Every row gives one point. Two turns around zero, p and q, are shown by what they do to some points. Write where each new point lands after one turn and then the other. Backwards means that the second turn is done in reverse. Each puzzle has new turns, and all numbers are rounded.
(in the rows, 128 means zero)

Turn p:
[147 111] => [153 122]
[ 74 115] => [87 90]
[107 102] => [122  95]
[119 143] => [113 137]
[193 169] => [165 195]
Turn q:
[123 165] => [107 159]
[179  84] => [193 112]
[104  83] => [127  77]
[138 145] => [129 148]
[ 96 163] => [ 84 145]
Where do these land?
p, then q: [ 97 169] => [ 77 125]
p, then q: [110  87] => [152  90]
p, then q: [111  83] => [156  89]
p, then q: [163 172] => [111 182]
q, then p: [160 129] => [145 155]

Turn p:
[191  97  83] => [163 152  56]
[ 90 124 160] => [113  94 161]
[ 84 133 116] => [ 84 118 136]
[146 158 153] => [151 148 159]
Turn q:
[161  89 137] => [162  97 151]
[132 106  70] => [165 117  79]
[106 194 137] => [ 87 185 126]
[113 122 168] => [ 98 113 155]
Where do these land?
q, then p: [164 104  77] => [167 162  85]
q, then p backwards: [149 112 138] => [131 127 156]
q, then p: [109 168 197] => [100  97 198]
p, then q: [111 116 142] => [126 103 132]
q, then p backwards: [100 176 139] => [111 163  87]
p, then q: [135  91  75] => [146 133  66]

Turn p:
[ 95 129 124 163] => [ 86 105 126 127]
[189  90 186 105] => [176 172 170  73]
[138  93 106 121] => [156  98 141 123]
[ 88 182 148 101] => [104 163  67 137]
[130 146  76 150] => [119 102 137 180]
Turn q:
[164 127 122 110] => [158 101 126 130]
[104 148 110 106] => [138 150 125  93]
[157  88 183  83] => [137  76 196 136]
[126  92 148 187] => [ 75 120 120 175]
[ 96 135  90  91] => [133 138 118  67]
[120 179 115 191] => [128 186  82 165]
Where do these land?
p, then q: [112  87 101 107] => [123  73 122 124]
p, then q: [ 71 106 196 191] => [105 155 183  38]
q, then p: [122 202 134  90] => [153 199 145 160]
p, then q: [158 134 155 102] => [174 139 129 138]
q, then p: [145 120 128 130] => [129 116 141 122]
p, then q: [133 143  85 109] => [115 115  94 159]
p, then q: [155 104  97 167] => [ 97 114 166 162]

Turn p:
[139  71 115 105 116 185] => [161  79 118 140  74 156]
[109  91 116  90  78 114] => [148 149 140 132  60 108]
[121 181 109  60 158 112] => [150 191 135  81 143 173]
[146 136 154 146 174 112] => [131 109 142 111 181 120]
[179 173 171 144 106 135] => [ 90 126 181 164 160 154]
[156 161 140 153  79  98] => [ 96 159 161 178 141 113]
[138 107 120 114 166 124] => [166 114 124 109 142 130]
[116 137 162 143 135 142] => [ 96 107 136 113 136 129]
[ 48  95  64 197 141 131] => [115 118  15 124 115  71]
Turn q:
[ 97  90 162 149 160 110] => [142 100 168  94 118  89]
[ 91  99 112 111 152 102] => [ 99 108 145  94  93 122]
[158 161 153 164  87 174] => [167 136 120 189 177 133]
[187  81  72 132 142 138] => [124  93  55  87 150 147]
[169 178 116 130 151 125] => [123 179 113 115 168 145]
[ 88 144 136 119 100 179] => [135 111 161 179 119 164]
[113 160 116  37  88 159] => [125 160 120 172  65 200]
[120 101 145 113 133 106] => [137 122 131 110  97 108]
[129 138 139 197 140  60] => [101 143 139 112 166  45]
Where do these land?
q, then p: [160 125 156  99  87 116] => [126 158 120 186 143 130]
q, then p: [117 153 152 181  80 182] => [121  66 116 144 191  95]
p, then q: [ 92 157 109  92  72 133] => [107 150 142 203 131 144]
q, then p backwards: [124  78 135 203 179 109] => [113  93 189 155 193  94]
q, then p: [151 159  94 129 173 100] => [126 162 113  75 128 163]
p, then q backwards: [152 153 120 141 135  84] => [143 170 147 161 129 125]
q, then p: [114 155 109 136 180 115] => [114 134 140  70 123 150]
p, then q backwards: [ 93 110 145  91 160 139] => [135  89 128 107 176 121]
p, then q: [148  61 132  80  87 174] => [179  92  75 188 123 103]
